Each point is reached from the start by the listed moves, each made once or not at all, plus a little noise. Say if it took an odd or an even number of moves. Then give how often each move was made.
In the rows, 128 means zero.

Moves:
(1): [147 183 148 169  99 135]
(2): [105 153 127  68 101 132]
(3): [ 91 125 142 156  91 113]
Start: [113 144 155 165 160 119]
Points:
[129 203 178 204 127 128] -> odd (1, 0, 0)
[ 51 169 174 128  94 105] -> even (0, 1, 1)

Moves:
(1): [125 113 107 144 123  77 118 133  88 106]
(2): [145 151 122 137 109 138 112 104 132 114]
(3): [110 146 113 131 103 111  97 160 175 151]
(4): [105 125  79 117 118 110 133 128 153 128]
(5): [137 111 139 141 165 166 127 125 113 121]
(6): [ 97 130 154 147  51 159 135 140 193 147]
(7): [127 127 121 153 110  88 124 122 179 160]
(8): [159 129 140 122 165 134 164 138 129 110]
Start: [113 112 164 145 179 158  93  97 126 131]
Points:
[ 91  96  95 150 166  91  85 106 109 108] -> even (1, 0, 0, 1, 0, 0, 0, 0)
[ 98  98 161 183 147 183 135 106 249 158] -> odd (0, 0, 0, 1, 1, 1, 1, 1)
[ 54 101 123 171  88 126  96 113 176 125] -> odd (1, 0, 0, 1, 0, 1, 0, 0)

Moves:
(1): [136 133 139 168 134 107 122 131 127  93 160 116 143 123 114]
(2): [144 165  96 131 149 111 166 152  92 130  87 155 143 160 139]
(3): [ 97 137  96 115 132 106 121  97 139 173 117 111 165 167 152]
(4): [123 140 123 164 121 150 131 102 113 142 153 136 135 116 114]
(5): [153 135 138 169 186 138 125 145 114 111 138  74 136 156  76]
(6): [110 140 120  84  98 164 107 154 141 160 151 165 165 127 200]
(7): [137 120 150 127 117 135 157 114 130  81 153  75 128 127 122]
(8): [109 140 149 134 130 133 146 135 142 148 101 139 124 153 166]
(9): [154  92 100 138 147 123 117 119 110  99 135 138 104 108 120]
(10): [167 111 149 133 166 120 148 131 145 164 138 130 112 109 111]
(11): [117 145 134 124 134 143 118  97 151 149 126 136 154 140 123]
(12): [125 102 146 143 144 118 129 100  92 130 133 133 142 121 101]
(13): [109 140  86 108 180 121 137 156 108 118 132 144 126 116 127]
(14): [118 111 134 130 108 129 137 131 146 111 137 124 124 154 115]
Start: [102 180 132 149 102 119  96 127 144 106 161  90 132 150 131]
Points:
[ 82 158  55 123 110 101 105 112  94 140 154 150 210 219 190] -> even (0, 1, 1, 0, 0, 1, 0, 0, 1, 0, 0, 1, 0, 1)
[ 66 197 183 189  71 170 148  71 187  96 191  63 158 199 135] -> odd (0, 0, 0, 1, 0, 0, 1, 1, 0, 0, 1, 0, 0, 1)
[ 33 203  68 115 145 105  97  98 176 145 161  91 189 214 136] -> even (0, 0, 1, 0, 0, 0, 0, 0, 0, 0, 1, 0, 1, 1)
[ 98 182 100 195 123  64 166 112 134  46 156  53 168 247 159] -> odd (1, 1, 1, 0, 0, 0, 1, 1, 1, 0, 0, 0, 0, 1)
[113 135 103 147 119  99  79 127 181 137 234 104 179 171 176] -> even (1, 0, 1, 0, 0, 1, 0, 0, 1, 1, 0, 0, 0, 1)
[ 87 160 105 135 217 122 102 149 134 177 211  76 206 204 118] -> odd (0, 0, 1, 0, 1, 1, 0, 0, 0, 1, 0, 1, 1, 1)
[ 96 185  38 204 229 119  86 108  88 109 194  55 162 172  80] -> odd (0, 0, 1, 1, 1, 0, 0, 0, 1, 0, 0, 0, 1, 0)
[137 224 183 208 193 180 175 107 114 168 189  79 220 207 132] -> odd (0, 1, 0, 1, 1, 1, 1, 1, 0, 1, 1, 1, 0, 0)
